Rows are points. The ring and each string are closed loops that go straight from each point to the next, and from the last back to the first. Before rounding, they use only three directions, however many columns there are. Count how often each string passes through the ring. Passing back the other way cancels.

Ring, 9 rows:
[[ -5.6  24.2 -13.2]
 [ 13.4  22.9   5.2]
 [ 27.5  10.6  16.2]
 [ 28.3 -14.1  23.0]
 [ 17.5 -26.9  19.3]
 [  0.3 -36.9  -0.5]
 [ -4.8 -31.4 -19.9]
 [ -7.8 -14.7 -31.1]
 [-10.8   6.4 -28.9]]
String, 33 rows:
[[ 42.8  20.0  27.5]
 [ 51.0  10.4  30.8]
 [ 29.8   3.0  30.1]
 [ 13.1  -4.6  13.8]
 [ 11.6  -7.9   1.6]
 [ 27.8 -16.4  13.6]
 [ 35.1 -28.1  23.9]
 [ 18.1 -36.5  35.0]
 [  3.0 -29.7  22.1]
 [  0.7 -18.9   7.5]
 [  9.8 -20.2   0.5]
 [ 15.3 -25.6  -3.4]
 [ -1.7 -47.7  -2.7]
 [-10.5 -49.5  -9.5]
 [-16.6 -37.1 -12.5]
 [ -3.0 -12.9  -6.3]
 [  7.1 -11.1  -7.6]
 [  4.2 -21.6 -23.8]
 [ -4.3 -27.2 -46.9]
 [-16.9 -16.8 -50.8]
 [-16.6  -3.9 -26.0]
 [ -7.0  -1.9 -16.5]
 [  7.4  -3.1 -17.8]
 [ -7.2  14.6 -34.2]
 [-18.5  27.0 -29.4]
 [-22.5  31.8 -19.3]
 [ -6.8  15.6  -8.6]
 [  6.8  -0.4  -5.0]
 [ 12.7   9.3  -6.1]
 [ 14.6  24.4  -1.0]
 [ 12.4   3.1  -1.2]
 [  4.9   6.9   4.7]
 [ 18.5  20.2  17.7]]
Times through: 4
String (32 x 3):
[[ 25.1 -38.6  22.3]
 [ 15.4 -34.1   9.1]
 [ 15.7 -24.9  -2.7]
 [  8.7 -40.2  -7.0]
 [-14.4 -55.1 -17.7]
 [-17.4 -41.3 -24.6]
 [ -9.7 -20.1 -17.1]
 [  3.9  -9.5  -7.7]
 [  4.7 -16.7 -23.6]
 [ -5.7 -23.9 -49.3]
 [-16.1 -21.6 -51.3]
 [-17.4 -12.7 -26.1]
 [ -6.8 -12.1 -16.9]
 [  7.8 -15.2 -15.9]
 [  2.3 -34.8 -33.0]
 [  9.0 -28.8 -19.1]
 [  6.5 -17.3  -7.4]
 [  1.3 -15.0  -2.5]
 [ 15.7 -21.8  -3.3]
 [ 17.1 -34.6   8.6]
 [ 16.2 -39.5  28.9]
 [ 18.4 -26.8  30.4]
 [ 13.1 -13.5  20.7]
 [ 12.8  -8.4   5.5]
 [ 28.8 -10.3   8.8]
 [ 43.1  -7.8  26.8]
 [ 42.2  -4.3  35.8]
 [ 28.0  -4.4  28.4]
 [ 16.3  -6.6  15.1]
 [  9.3  -7.5  12.3]
 [  8.8  -8.7   2.9]
 [ 25.7 -19.4   7.2]]
Times through: 4

Ring, 9 rows:
[[  3.3  21.9  30.7  16.6   6.3   2.8  25.6 -18.2]
 [-12.8   8.1  45.7   3.5  12.5 -11.9  20.2 -20.1]
 [-20.1  -3.6  46.5  -8.8  13.4 -18.7   4.3 -18.9]
 [-16.9 -12.8  29.6 -19.3   6.6 -17.1 -22.4 -11.1]
 [  1.7  -9.0  -1.4 -18.4  -5.3  -0.6 -46.1  -3.8]
 [ 18.6   3.0 -17.8  -9.4 -10.5  16.5 -50.1  -6.9]
 [ 30.8  18.6 -21.5   4.2 -10.7  30.1 -37.7 -14.3]
 [ 30.9  30.1  -9.3  17.8  -6.7  30.4  -9.2 -18.2]
 [ 19.8  30.1   9.9  21.8  -1.0  18.8  14.2 -17.6]]
String (24 x 8):
[[ 17.6  23.7  10.8  10.5   2.9  20.7  -5.8 -28.6]
 [ 18.5  18.0  -6.4  13.6 -11.1  11.7  -2.5   3.7]
 [ 33.5  29.6 -20.2  22.5 -15.4  27.0  -4.1   0.6]
 [ 41.2  39.2 -12.8  20.4  -3.6  45.8 -16.8 -35.6]
 [ 23.9  26.7   6.3   8.5   4.5  30.6 -17.9 -40.0]
 [ 11.8  11.9  -0.7   7.9  -8.8   5.5  -5.4   3.5]
 [ 23.1  24.9  -8.6  22.2 -13.3  14.7   9.0   7.1]
 [ 27.2  44.5  15.5  33.5   3.6  29.6  29.3 -31.4]
 [  9.5  28.7  32.8  16.7  12.0  15.0  18.6 -38.1]
 [ -2.5  23.4  50.0  12.3  19.2   4.8  26.0 -43.1]
 [ -2.1  11.5  34.5   0.1  12.4   3.0  -0.7 -32.9]
 [-10.9   6.7  46.5  -4.7  17.8  -4.2   1.6 -37.5]
 [ -5.4   2.3  22.1  -0.9   0.9  -9.2   0.0  -3.3]
 [-20.9  -9.9  33.3  -7.6   2.0 -27.8   6.4   8.6]
 [-34.8 -18.3  57.9 -23.2  18.2 -32.2  -5.7 -19.5]
 [-24.8  -8.9  58.8 -24.1  26.1 -13.4 -19.4 -48.7]
 [ -3.3   2.0  20.1  -4.3   2.2  -4.9  -9.5  -9.8]
 [-14.3  -6.7  22.7  -3.4  -3.6 -23.5   5.8  15.5]
 [-33.3  -7.8  69.0 -13.6  23.9 -28.2  12.9 -30.3]
 [-28.7   3.5  79.0  -7.9  32.5 -17.1  19.9 -52.9]
 [ -2.0  11.6  34.8  -0.3  12.9   3.5  -1.5 -34.1]
 [  3.5  13.2  16.7  10.8  -2.1  -1.6  12.4  -1.5]
 [ 11.5  26.6  15.5  26.1  -4.0   4.8  33.3   0.1]
 [ 21.9  37.2  19.6  23.6   7.3  26.9  16.3 -38.1]]
Times through: 5
String:
[[ 11.1   7.2   2.2  -4.4  -2.0  11.4 -29.0 -16.1]
 [ 23.6  11.3  -8.7 -10.8   0.6  31.1 -58.1 -38.3]
 [ 22.1  14.5  -5.1  -3.8  -0.5  27.0 -41.8 -31.3]
 [ 10.8  11.1   6.4   0.6  -0.9  10.9 -18.2 -16.3]
 [ 25.1  21.2  -3.4   3.5  -0.1  29.9 -30.6 -32.6]
 [ 26.8  25.7   0.7   6.1   3.1  33.8 -26.9 -40.6]
 [ 13.7  14.2   1.9   6.4  -4.9  10.9 -10.4  -8.0]
 [ 23.0  22.1 -11.4  18.7 -14.1  14.7   1.7   7.6]
 [ 31.6  36.8  -7.9  30.8 -10.5  26.2  16.1  -5.1]
 [ 28.3  45.6  17.8  31.2   7.0  33.7  23.7 -41.4]
 [ 16.3  36.4  30.0  22.8  11.9  22.8  22.5 -42.9]
 [  9.7  30.8  26.7  27.6   3.0   7.0  39.7 -13.4]
 [  3.8  17.9  16.9  20.8  -5.8  -5.6  32.1  10.5]
 [  2.3  11.2  16.6   8.9  -2.2  -2.9   9.8  -0.8]
 [  1.5  10.2  23.1   1.2   5.5   2.8  -3.9 -20.7]
 [ -7.6   4.1  21.0   9.1  -5.5 -18.3  22.6  17.6]
 [-28.0  -2.8  57.9  -1.6  13.9 -30.1  29.4  -8.6]
 [-27.3  -7.7  51.0  -7.5  11.4 -29.8  16.1  -6.2]
 [ -7.8  -2.2  17.5  -1.5  -4.1 -15.6   1.2  10.3]
 [ -0.1   2.8  12.5  -1.3  -2.8  -4.5  -8.2  -0.9]
 [-16.3  -7.7  41.5 -21.3  17.1  -8.7 -25.9 -36.5]
 [-27.2 -23.1  44.2 -36.6  18.2 -19.5 -43.3 -33.3]
 [-17.4 -24.8  12.0 -27.7  -3.9 -23.3 -40.7  10.1]
 [  0.7  -7.3  -7.3  -5.6 -15.9 -11.6 -19.9  26.4]
 [  4.0   0.5   5.0  -7.8  -3.2   1.9 -26.9  -7.1]
 [  6.6   2.5   3.6  -7.4  -2.7   5.6 -29.4 -10.9]
 [  9.2   4.0  -6.2   1.1 -12.1   1.1 -16.6  11.0]]
Times through: 1

Ring:
[[-30.0 -13.1   7.1 -20.0 -35.6 -27.2  -7.9 -24.9  49.9  14.5 -17.9]
 [-11.3 -37.2  -3.9 -17.3   6.0  -6.3  -9.2  -9.5  30.4  13.0 -22.0]
 [ 18.2 -32.7   1.9  -5.6  29.6  13.3  -5.2   2.5   5.0   4.8 -24.0]
 [ 33.6 -14.6   2.5  -0.5  32.2  27.1   7.5   5.8 -16.0   1.8 -21.7]
 [ 17.9   6.6  -3.0  -8.1   4.2  21.1  20.6  -5.2 -12.9   7.5 -15.7]
 [  1.5  17.8   4.2 -11.1 -24.0   3.6  18.1 -16.3   5.5   9.4 -13.6]
 [-20.0  15.1  18.0 -13.2 -51.0 -24.7   1.4 -27.8  39.7   9.8 -15.0]]
String, 28 rows:
[[ 29.9   4.4  23.1   5.4   4.3  10.1   1.4  -3.0  -1.0  -3.1 -21.2]
 [ 47.4  -4.8  11.2   7.0  34.7  32.4   9.0   8.9 -25.4  -3.6 -22.2]
 [ 43.3 -23.7  -5.6  -0.1  52.5  40.2  10.7  13.4 -29.4   1.8 -22.8]
 [ 12.3 -36.1 -23.7 -16.7  39.3  28.1  11.7   4.2 -10.4  13.8 -20.0]
 [  4.1 -23.2  -7.0 -13.6  13.3  10.0   4.2  -4.8   7.7  10.9 -19.8]
 [ 16.6 -17.5  16.6  -1.0   9.6   2.1  -8.5  -3.6  14.1   1.2 -23.5]
 [ 14.6 -28.0  21.4   0.3  12.6  -4.4 -18.6  -3.0  24.0  -0.1 -26.1]
 [-28.7 -66.1 -25.0 -30.3  19.7  -6.8 -12.4  -8.4  39.2  22.4 -22.8]
 [-40.8 -55.5 -33.1 -37.4   4.3  -9.0  -2.5 -15.1  40.2  27.8 -18.6]
 [ -7.3 -15.3  -1.8 -15.6  -6.5  -2.4   2.3 -12.5  20.7  12.1 -18.4]
 [ -0.9  -9.2  15.8  -7.2 -13.4 -10.4  -6.8 -13.4  27.7   5.5 -20.6]
 [-12.2 -16.7  20.3  -9.2 -22.0 -23.8 -16.8 -17.8  45.4   6.5 -22.0]
 [-46.6 -45.4 -12.5 -32.0 -19.5 -28.8 -14.2 -23.0  60.5  23.1 -19.7]
 [-38.7 -44.4 -21.7 -32.8  -7.3 -15.1  -4.8 -18.1  44.3  24.2 -18.5]
 [-31.3 -45.3 -23.3 -30.9   1.5  -8.0  -2.5 -14.3  35.9  23.0 -18.9]
 [-15.0 -34.3 -13.8 -22.2   5.3  -1.2  -0.5 -10.4  24.4  16.9 -19.5]
 [  4.6 -15.5   9.0  -7.8   0.1  -1.3  -3.8  -8.5  18.4   6.2 -21.0]
 [ 22.0 -18.9  21.9   2.7  13.4   2.1 -12.4  -1.6  13.9  -1.7 -25.0]
 [ 33.2 -17.1  24.0   7.2  22.3   9.6 -10.8   3.0   4.2  -4.7 -25.7]
 [ 55.8 -26.3  15.7  11.8  56.0  33.2  -5.0  16.7 -22.1  -7.5 -27.7]
 [ 33.3 -28.6 -16.9  -7.5  51.7  40.5  14.8  11.4 -27.8   7.3 -21.1]
 [ 10.2 -22.4 -24.7 -18.0  28.1  28.8  19.8   0.5 -14.2  15.0 -17.1]
 [ 11.1  -3.5  11.3  -5.0  -3.0   3.4   2.4  -8.3   9.9   4.4 -19.5]
 [ 34.3   9.1  23.7   7.0   5.1  13.6   4.5  -2.0  -6.5  -4.1 -20.7]
 [ 42.9  13.7  12.4   5.6  16.5  29.8  17.6   2.7 -26.4  -2.4 -18.5]
 [ 25.0   0.2 -22.6 -12.7  26.2  41.5  33.8   2.4 -34.9  11.7 -14.1]
 [  8.9  -9.0 -20.4 -17.1  15.2  25.9  23.8  -3.5 -13.9  14.4 -15.1]
 [ 14.1  -4.0   1.9  -7.4   5.3  13.1  10.1  -5.5  -1.2   6.6 -18.3]]
Times through: 5
String, 31 rows:
[[-35.6 -39.9  -6.5 -26.3 -15.3 -24.0 -13.5 -19.9  52.9  19.1 -20.4]
 [-22.5 -41.4   2.9 -18.5  -6.0 -21.1 -19.1 -14.8  48.9  13.3 -23.1]
 [  2.9 -24.6  22.5  -3.3  -2.3 -14.3 -20.0  -9.4  35.3   2.2 -24.9]
 [ 10.0 -16.2  21.4  -1.5  -0.5  -6.8 -12.9  -7.7  24.3   1.2 -23.6]
 [ 11.1 -38.9  10.5  -4.7  22.3   0.1 -16.9  -0.8  21.7   3.6 -26.2]
 [  8.3 -62.2 -16.4 -15.0  49.9  16.5  -9.5   6.8   9.0  11.7 -26.0]
 [  6.6 -44.0 -17.3 -16.1  35.9  17.8   1.1   2.3   3.5  12.9 -22.3]
 [  6.2 -27.6  -9.6 -13.8  19.9  13.2   4.2  -2.5   4.8  11.1 -20.3]
 [ 15.4  -8.6  14.2  -2.4   3.4   3.9  -1.9  -5.7  10.1   2.4 -21.3]
 [ 13.4 -16.5   0.2  -8.0  14.3  12.5   4.2  -2.9   2.5   6.9 -20.3]
 [ 15.4 -28.2 -21.5 -15.1  35.8  29.8  15.0   3.7 -14.4  12.7 -19.1]
 [  9.3  -9.4   3.4  -8.4   3.5   7.5   4.9  -6.8   6.8   7.1 -19.2]
 [ 30.6   0.5  18.9   4.2  10.0  13.5   2.6  -1.2  -4.0  -2.1 -21.3]
 [ 42.4   7.2  19.9   8.3  16.6  22.9   8.0   2.8 -17.1  -4.8 -21.0]
 [ 29.3  -0.5 -19.0 -10.0  29.0  42.0  31.5   4.0 -35.7   9.7 -15.1]
 [  7.5  -5.2 -36.1 -23.4  19.2  37.4  37.9  -2.7 -27.6  19.5 -11.7]
 [  8.5   6.4 -22.2 -18.2   4.9  28.7  33.8  -6.7 -20.5  15.5 -11.9]
 [  2.3  13.2 -20.3 -19.7  -7.1  23.0  34.9 -11.3 -15.3  16.5 -10.4]
 [ -9.4   4.3 -20.0 -23.3 -12.9  12.3  27.2 -15.0  -0.2  18.7 -11.4]
 [  0.9  -0.3   5.6 -10.5 -12.6   0.0   6.6 -13.0  13.8   8.5 -17.3]
 [  8.9  19.5  26.9  -0.4 -29.5  -8.0   2.8 -16.5  17.5   0.9 -17.5]
 [  2.1  31.3  32.4  -0.9 -47.6 -16.5   3.7 -23.0  24.9   1.1 -15.7]
 [-21.3  29.5  16.8 -14.3 -61.9 -23.3  10.2 -31.3  34.9  10.9 -11.9]
 [-35.6  20.8   6.8 -22.5 -65.0 -27.8  10.3 -34.6  43.1  16.8 -10.9]
 [-32.6  -4.4 -11.9 -27.9 -34.5 -13.5  11.4 -25.2  32.7  21.1 -12.9]
 [-44.4   1.7  -2.5 -28.5 -55.5 -29.6   5.1 -33.3  50.4  21.0 -12.5]
 [-20.4  -6.6   1.2 -19.1 -27.4 -14.2   2.3 -20.9  33.0  14.4 -16.3]
 [ -3.7  -4.1  12.4  -9.5 -18.1  -9.4  -1.8 -15.3  25.6   7.4 -18.8]
 [ -8.8   2.1  33.8  -3.5 -38.7 -29.5 -16.0 -22.1  47.2   2.2 -20.9]
 [-33.6 -17.0  13.6 -18.7 -39.9 -35.7 -16.0 -26.7  60.6  13.2 -19.5]
 [-51.5 -40.7 -17.2 -35.5 -25.3 -28.5  -8.8 -25.6  59.5  25.8 -17.7]]
Times through: 3
